Every row gives one point. A path goes straight from each point to the next, and from the last back to the first. The post is the endless flat space through its rows: a point in 2 columns, a line in 3, a plane in 4, and so on, so that a path can go around it. How many times does the path go around the post? Going back the other way cancels.

Post (2 x 3)
[[ 0.06 -0.03  0.22]
 [-0.30 -0.23 -0.42]]
Path (29 x 3)
[[-0.31 -0.06 -0.44]
 [ 0.29  0.42  0.29]
 [-0.48 -0.31 -1.12]
 [-0.24 -0.45 -0.48]
 [-0.12 -0.34  0.25]
 [-0.70 -0.13 -0.26]
 [-0.18  0.05 -0.07]
 [ 0.10  0.37 -0.11]
 [-0.10 -0.15 -0.32]
 [-0.02 -0.28 -0.14]
 [-0.09 -0.47  0.41]
 [-0.10  0.02  0.65]
 [-0.22  0.08 -0.11]
 [-0.22  0.05 -0.49]
 [-0.01 -0.30 -0.65]
 [ 0.29 -0.34  0.36]
 [ 0.06 -0.16  0.44]
 [-0.10 -0.09  0.84]
 [ 0.00  0.49  0.31]
 [ 0.31  0.23  0.37]
 [ 0.82  0.20  0.79]
 [-0.01 -0.36  0.11]
 [-0.35 -0.42  0.29]
 [-0.03  0.18  0.40]
 [ 0.04  0.30  0.08]
 [ 0.20  0.07 -0.05]
 [ 0.02 -0.43 -0.08]
 [-0.48 -0.56 -0.17]
 [-0.19 -0.05  0.74]]
Times around: 5

Post (5 x 6)
[[ 0.45 -0.41  0.02 -0.05 -0.15  0.10]
 [ 0.10  0.00 -0.07  0.30 -0.09  0.15]
 [-0.45 -0.31 -0.44  0.37  0.15 -0.49]
 [ 0.09 -0.14  0.07 -0.14 -0.18  0.37]
 [-0.48  0.14  0.24  0.41 -0.09 -0.41]]
Path (32 x 6)
[[-0.26 -0.33 -0.14  0.03  0.02 -0.65]
 [ 0.36  0.17  0.02  0.37  0.22  0.16]
 [ 0.77 -0.33 -0.09  0.07  0.09  0.79]
 [ 0.40 -0.56  0.25  0.43 -0.16 -0.13]
 [-0.27 -0.58  0.14 -0.44 -0.61  0.18]
 [ 0.13 -0.53 -0.41 -0.03 -0.32 -0.60]
 [ 0.43  0.36 -0.18  0.22  0.14  0.19]
 [ 0.70 -0.43  0.09  0.48  0.18 -0.41]
 [ 0.20 -0.26  0.04  0.28  0.05  0.27]
 [-0.22  0.04 -0.21  0.60 -0.30  0.41]
 [-0.06 -0.24 -0.39  0.25 -0.33 -0.29]
 [-0.30 -0.54  0.36  0.25 -0.30 -0.88]
 [-0.24 -0.63 -0.07  0.33  0.00 -0.23]
 [-0.44 -0.03  0.02  0.29  0.08 -0.19]
 [ 0.05  0.31 -0.05  0.45  0.06 -0.12]
 [-0.34  0.13 -0.09 -0.41 -0.08  0.50]
 [-0.42  0.32  0.25 -0.15 -0.08  0.52]
 [-0.41 -0.25  0.34 -0.43 -0.10  0.63]
 [-0.21 -0.24  0.03  0.73  0.25 -0.62]
 [ 0.06  0.19  0.18  0.02  0.28 -0.17]
 [ 0.55 -0.07 -0.06 -0.13 -0.12 -0.34]
 [-0.53  0.06  0.10  0.22 -0.25 -0.53]
 [-0.12 -0.72 -0.40  0.29 -0.13 -0.35]
 [ 0.39 -0.42  0.03  0.57  0.01  0.22]
 [-1.26 -0.19 -0.07  0.58 -0.03 -0.33]
 [-0.16 -0.31 -0.43 -0.13 -0.27  0.16]
 [ 0.42 -0.58 -0.13 -0.33 -0.14 -0.40]
 [-0.90  0.33  0.25  0.01  0.02 -0.34]
 [ 0.27 -0.24 -0.20  0.32  0.11 -0.01]
 [-0.62  0.31 -0.39  1.01  0.11  0.61]
 [-0.43 -0.03  0.13 -0.09 -0.43  0.65]
 [-0.41 -0.24 -0.45  0.00 -0.22 -0.19]]
Times around: 2

Post (8 x 9)
[[-0.32  0.12 -0.13 -0.53  0.75  0.25 -0.10  0.07 -0.06]
 [-0.24 -0.07 -0.07  0.00  0.17  0.14  0.05 -0.37  0.11]
 [-0.32 -0.42  0.15  0.03  0.24  0.14  0.12  0.10  0.16]
 [ 0.20  1.05 -0.35 -0.33 -0.21 -0.89  0.15  0.26  0.19]
 [ 0.14 -0.37  0.10  0.09  0.07  0.04 -0.24  0.02 -0.08]
 [-0.09 -0.23  0.24  0.06 -0.31 -0.01  0.22 -0.01 -0.26]
 [ 0.06 -0.21 -0.37 -0.20  0.26  0.27  0.21 -0.04 -0.06]
 [-0.13 -0.78  0.04  0.01 -0.11 -0.24 -0.02 -0.13 -0.34]]
Path (26 x 9)
[[ 0.35 -0.20 -0.89 -0.48  0.58  0.56  0.32  0.26  0.27]
 [-0.16  0.86 -0.35 -0.05 -0.15  0.32  0.37  0.09 -0.24]
 [ 0.11  0.50  0.14  0.24  0.37  0.63 -0.06 -0.20  0.21]
 [ 0.09  0.05  0.29  0.12  0.37  0.17  0.13 -0.37  0.58]
 [ 0.48 -0.42 -0.42 -0.25  0.20 -0.39 -0.67 -0.69  0.18]
 [ 0.21  0.27  0.15  0.15 -0.48  0.14 -0.02  0.20  0.12]
 [ 0.13  0.35  0.09  0.48 -0.79 -0.46  0.22 -0.06 -0.32]
 [-0.41 -0.20  0.30  0.09 -0.11  0.07 -0.24  0.29 -0.42]
 [-0.21 -0.33  0.18 -0.10 -0.70 -0.27  0.36  0.29 -0.06]
 [-0.58 -0.09  0.67 -0.22 -0.22 -0.31  0.42 -0.39  0.31]
 [-0.16  0.35  0.11 -0.31  0.03 -0.43  0.36 -0.24 -0.50]
 [-0.66 -0.53  0.47 -0.07  0.44 -0.54 -0.03  0.09 -0.61]
 [ 0.23  0.21  0.69 -0.44  0.09 -0.38 -0.36  0.54 -0.48]
 [ 0.22 -1.17  0.46 -0.04 -0.16 -0.14 -0.50  0.25 -0.03]
 [-0.18 -0.06 -0.09 -0.21  0.14 -0.61 -0.31  0.41  0.15]
 [-0.60  0.48 -0.36 -0.60 -0.17 -0.61  0.64  0.40 -0.09]
 [-0.12 -0.36  0.03 -0.39  0.48  0.36 -0.49 -0.22 -0.13]
 [-0.15 -0.28 -0.14  0.04  0.04 -0.31  0.17 -0.36  0.55]
 [ 0.34  0.08 -0.18 -0.27  0.75  0.03 -0.06  0.42 -0.29]
 [-0.84 -0.25 -0.13  0.12  0.12 -0.52 -0.34 -0.39 -0.32]
 [-0.19  0.23  0.00 -0.11  0.04 -0.14 -0.25  0.11  0.57]
 [-0.08 -0.17  0.13 -0.37  0.00  0.64  0.72  0.47 -0.05]
 [-0.72 -0.48  0.29 -0.46 -0.34 -0.91 -0.36  0.07 -0.65]
 [-0.21  0.40 -0.56 -0.16  0.31 -0.34  0.13 -0.04  0.03]
 [ 0.30  0.11  0.08 -0.06  0.52  0.22 -0.29  0.33 -0.03]
 [-0.15 -0.42  0.18  0.14 -0.11 -0.21  0.45 -0.47  0.52]]
Times around: 1
